Each row of a before or after table is a point. One or more steps were done to the points. Then noise was added and the rows were shuffled. The steps act on how far a point lies along the listed directions, d1 being the first. Write out the steps. A step turns or swaps two directions, mirrors them in a line or flattens them onto one, adds a multiple of one to another, or multiplies one. Angles are multiples of 10 degrees, from the lower direction toward the higher: turns from -170 to 170, lines from 10 to 170 but not 90. Use the fewest steps. Two steps may share a direction if one is a turn and the other turns, adds or multiplies; they go together, in the order done. Otherwise the lowest direction goes first.

Directions:
(1): [41 17 10]
(2): [-19  27  31]
(3): [ -6  32 -32]
Before, 12 rows:
[[ 13 -20  26]
 [  1  13   0]
 [ 53 -17 -53]
 [ 22 -28 -10]
 [ -6  19  -8]
 [ 20 -45  36]
 [ 22 -31  53]
 [ 41   7 -18]
 [-38 -16   1]
 [ 10   7  32]
 [  6  24   2]
 [ 37 -14 -24]]
After:
[[-28 -52  54]
 [-12  -1 -34]
 [ 36  16  -2]
 [-11  20   8]
 [  3 -36  14]
 [  6 -37 -52]
 [-35 -23  18]
 [-17 -34  25]
 [-23  11  -2]
 [  5 -23 -27]
 [ 16 -47 -36]
 [-10  11   1]]
Steps: multiply d1 by -1; swap d2 and d3

Directions:
(1): [ 44  21  18  22 -32  -4   1 -36]
(2): [  6 -16  11 -21 -10 -66  14   8]
(3): [ 27  37 -11 -41 -10   5 -24  31]
(4): [ 50 -39  12  -3  31  15   2  13]
Before (14 x 8):
[[ -2 -28  11  49  23  46  -1 -27]
 [ -8  -3  -6 -24   6 -12  12  22]
 [ 36 -19  27  43  -8  59   2 -49]
 [  6  -9  -3 -26   5 -34   9   0]
 [ -6 -20  -1   4  23 -29 -17   9]
 [ 10 -31   4  61  31  47   5 -23]
 [-51  21   5 -22 -10 -52  -7  29]
 [-51  15 -23 -34  -7 -12  -2  36]
 [-44 -13 -16 -26 -11 -38  22   8]
 [ -6  -2  -5 -39   0 -23   1  29]
 [ 28  10  -3 -24  -7   5 -19  13]
 [  2 -29  12  37  40  57   3  -7]
 [-21  -9  -1 -10   8 -25   2  21]
 [-16  20   2 -11 -27  -9  19  24]]
After (14 x 8):
[[-93  44 -34 -24 -25  -9  -6  21]
 [ 28   1   0 -21  -1   6 -13   8]
 [ 40 -25  10  53  23  46   2 -23]
 [-22  23  -2  -9 -26  -9  18  22]
 [ 92 -42  45  32   5  49   7 -37]
 [-86  41  -5 -19 -13 -46  -9  30]
 [-11  -8  -9 -31   6 -29   7   2]
 [-35   7 -12 -32  -7 -19   0  26]
 [ 12 -11  15  36  24  55  -1 -13]
 [-24  -5  -7   5  19 -28 -20   7]
 [-44   7 -10 -10   1 -17  -1  19]
 [-79   6 -26 -24 -21 -33  15   8]
 [ 22 -18  13  44  18  45  -6 -25]
 [-31  13 -13 -17  -1 -10   8  18]]
Steps: add 1 times d1 to d4; turn d1 and d2 by 20 degrees; multiply d3 by 0.7

Directions:
(1): [ 23 -32  10  39   9  -2 -26   3  -3 -60  -6]
(2): [-32 -38 -33  11 -27 -20   8   5 -52   6  -3]
Before, 10 rows:
[[ -1 -39   1  27  10  -1 -18  -8 -12 -39  -2]
 [-28  -4 -22 -34 -15 -15   6  -8 -16  44  -7]
 [-12 -43  -9  16  -4 -15  -7   7 -23  -9  -6]
 [ 61  42  41 -11  41  27 -16  -3  76 -26   5]
 [ 18  27  21  -9   4  -7  -1  17  25   3   3]
 [  7 -32  -8  34   8 -12 -20  11 -23 -44  -2]
 [-11 -25  -7  15 -17 -14  12   5 -19   1   2]
 [ -8 -14  -9   1   3 -14  -1   0 -25  -9  -9]
 [-10 -22  -6  22  -3  -6 -34   7 -13 -34  -9]
 [ 16 -41  -1  17  -5   4 -14   6 -16 -36  -3]]
After, 10 rows:
[[ -1 -51  -1  36   9  -3 -23  -7 -19 -51  -3]
 [-20 -59 -18  24 -12 -23  -6   9 -41 -13  -8]
 [-40  -7 -31 -40 -24 -20  12  -8 -28  57  -7]
 [-19 -37 -16  19 -24 -21  13   6 -34   0   2]
 [  5 -47 -13  46   4 -16 -26  14 -33 -56  -3]
 [-12 -34  -9  30  -6  -8 -37   7 -22 -43 -11]
 [ 15 -52  -3  27  -6   1 -17   7 -24 -48  -4]
 [-14 -24 -16   5  -2 -19  -2   2 -37 -11 -10]
 [ 26  39  30 -13  11  -1  -2  16  38   3   4]
 [ 91  71  71 -17  65  44 -25  -6 121 -36   8]]
Steps: multiply d1 by 1.3; multiply d2 by 1.6

Directions:
(1): [  5 -18  24  50   0  37  30 -28 -44 -15  -6   9 -21  22   9 -17 -46  17]
(2): [ 22  53  26  10 -43 -27 -16  -4   6  27 -36   0 -20  44 -22  -3   3  25]
Before, 10 rows:
[[ -2  20 -27 -52  -3 -49 -42  29  31  27 -19 -13  27 -24 -29  16  46  -8]
 [  8  42   7 -28 -29 -40 -12  25  18  34 -10 -17 -12  16  -9  12  29  17]
 [ 14  17  12  30 -19   5  -1 -10 -28  15   0   0 -22   9 -10 -10 -25   8]
 [ -6 -26  -8  12  -2  20  14  -3 -16   3  18   8   9   5   7 -14 -14  -2]
 [ -2  23 -27 -69  -7 -45 -48  43  70  24  12   0  36 -43 -15  30  68 -27]
 [  8  -4  28  54 -14  29  30 -27 -39  -7  -7  11  -7  31  13 -29 -45  25]
 [ 18  -4  16   7  10  18   8  -6 -22  -4   2  -3  -9  -1   9  -8 -16  -7]
 [  4  20  14   9 -30 -12  15  -5 -18  14  -4  17  -7  15   8   0   7  17]
 [-17 -27  24  70  11  56  41 -36 -55  -5  11  19 -16  14  11 -23 -65  20]
 [ 10  -5   0  -1  -5   9   0   3   1   9  11  -3   0   0   2   1  -6  12]]
After:
[[ -1   7  11   8 -21  -5  19  -6 -22   7   2  17  -2   5  13   0   3  13]
 [ -7  20 -38 -68   2 -58 -49  37  44  27 -13 -17  37 -36 -28  21  61 -16]
 [ 20  -4  19  11   7  19  10  -8 -26  -3   0  -2 -11   4  10 -10 -20  -5]
 [ -5  31 -37 -92  -7 -62 -63  56  91  30  16  -5  45 -53 -19  35  88 -35]
 [ 13   5   9  34 -11  14   6 -12 -34   9   6   1 -20   3  -4 -11 -30   5]
 [  7 -15  32  66  -9  43  40 -35 -52 -15  -6  13 -11  33  20 -33 -58  28]
 [  9  -4   0  -1  -5  10   1   4   1   9  11  -2   1  -1   0   0  -6  13]
 [-11 -26  38  92   6  66  51 -46 -71  -7   5  22 -28  28  11 -28 -82  29]
 [ -3 -19  -3  19 -10  19  14  -7 -18   6  12   9   4  13   5 -16 -18   3]
 [ -1  25  -6 -39 -12 -36 -10  31  21  26   6 -18  -1  -4  -2  15  35   4]]
Steps: multiply d1 by 1.3; multiply d2 by 0.4

Directions:
(1): [  0 -16 -59 -33   7 -39 -13   7  -3  49  10  36  58  40 -10 -10 -45  24
   6 -11  19  17  -3  21   6  -9 -32 -26  -4 -13 -12  24]
(2): [ 25 -29 -16 -40 -35  12 -31 -34 -26  -4 -34  16  -4  22  24 -16  55 -12
  -2   9 -31 -18 -11  32 -16  20 -19  54   0   5 -27  40]
Before:
[[ -6  22  38  43  17  -4  28  39  16  -8  37 -21 -23 -32 -24   9 -34  -4
   20  -2  10  11  -6 -30   1 -15  27 -33   9  -9  23 -46]
 [ 24 -16  22 -27 -31  34 -28 -41 -21 -59 -52  -8 -50   3  26 -11 106 -17
    0  13 -36 -30 -14  31 -31  43   9  66  14  18 -23  27]
 [ -8  26  13  36  18  -3  17  -2  14  -6   2 -11  11 -11  -6  -1 -10   3
    5  11  14   9  -2 -15  22 -22   3 -34  -2   8  -6 -11]
 [ -2   5  49  26  -7  62  10 -19  -1 -41 -28 -28 -68 -26  14  13  62 -24
  -15  35 -22 -36   4  -6  -1   9  30  48   9  24   4  -8]
 [-15   9 -19   5  33 -37  13  28   8  22  13  17  24   5 -33  -4 -64  21
    5 -12  18  22   0   8  12 -27 -12 -53  15   3  -4  -5]
 [  9  14  69  33 -34  43  10 -12  -2 -67 -13 -31 -69 -45  22   6  69 -43
   -4   1 -30 -34   6 -19  -9  19  40  35  11  13  11 -23]
 [ 11   0 -13 -12  -9 -13 -12 -12  -2   2 -26  17   0   2   9  -5   8 -10
   -3   3 -14   0   0  24  -3  18   0  21  -1   1  -5   9]
 [ 24 -18   2 -25 -29  20   2 -16 -15 -32 -12  -2 -16  20  26  -6  68 -10
    7   8 -31 -16 -19  17   8  13   2  50  -9  11  -7  37]
 [ -1   8  59  14 -21  46   4 -26  -2 -62 -16 -35 -75 -29  21  17  72 -37
   -2   0 -36 -25   6 -37 -16  15  31  38   3  15   4 -12]]
After:
[[-11  23  55  39  16  17  27  11   6 -44  -6 -23 -51 -42 -15   4   9 -13
   -4   4 -13  -3   0 -13   0 -10  25  -6  19  22   5 -28]
 [ 10  -1 -11 -11  -6 -11 -12 -13  -2   2 -25  15  -1   3   9  -3   9 -10
   -2   3 -13   0  -1  26  -5  19   2  21  -3   2  -5   9]
 [ -2 -12 -68 -29   0 -55  -9  21   2  55  26  50  76  44 -13 -11 -65  21
   10 -34  31  16   3  21  12 -13 -29 -52   1 -18  -7  20]
 [ 20 -29 -45 -48 -17 -17  -4  -5 -11  10  -2  28  32  49  15 -12  25  12
   13  -1 -11   0 -17  31  15   2 -20  23 -11   2 -15  51]
 [ -6  19  17  36  21 -18  27  44  16   8  42  -9  -4 -21 -28   4 -53   3
   20  -6  19  18  -6 -26   4 -19  20 -46   7 -15  20 -38]
 [ -6  25  14  36  19  -4  18  -2  14  -6   3 -12   7 -11  -7  -1 -12   3
    4  12  13   8  -2 -15  21 -22   5 -33  -4   7  -7  -8]
 [ -8 -16 -70 -30  21 -25  -8   7   2  65   3  43  57  50 -16  -1 -54  30
   -3   9  31   5   3  26  17 -17 -28 -29  -1  -6 -11  31]
 [ 17 -37 -77 -72  -8 -37 -44 -17 -18  27 -23  51  53  67   0 -21  13  31
   10  -8   8   4 -15  58 -13  23 -41   4   6  -7 -37  59]
 [-11 -20 -72 -47   9 -49 -14   4   2  54  23  42  60  57 -12   1 -56  24
   12 -31  22  21   4   1   4 -15 -35 -44  -7 -15 -13  29]]
Steps: mirror d1 and d2 in the line at 80 degrees
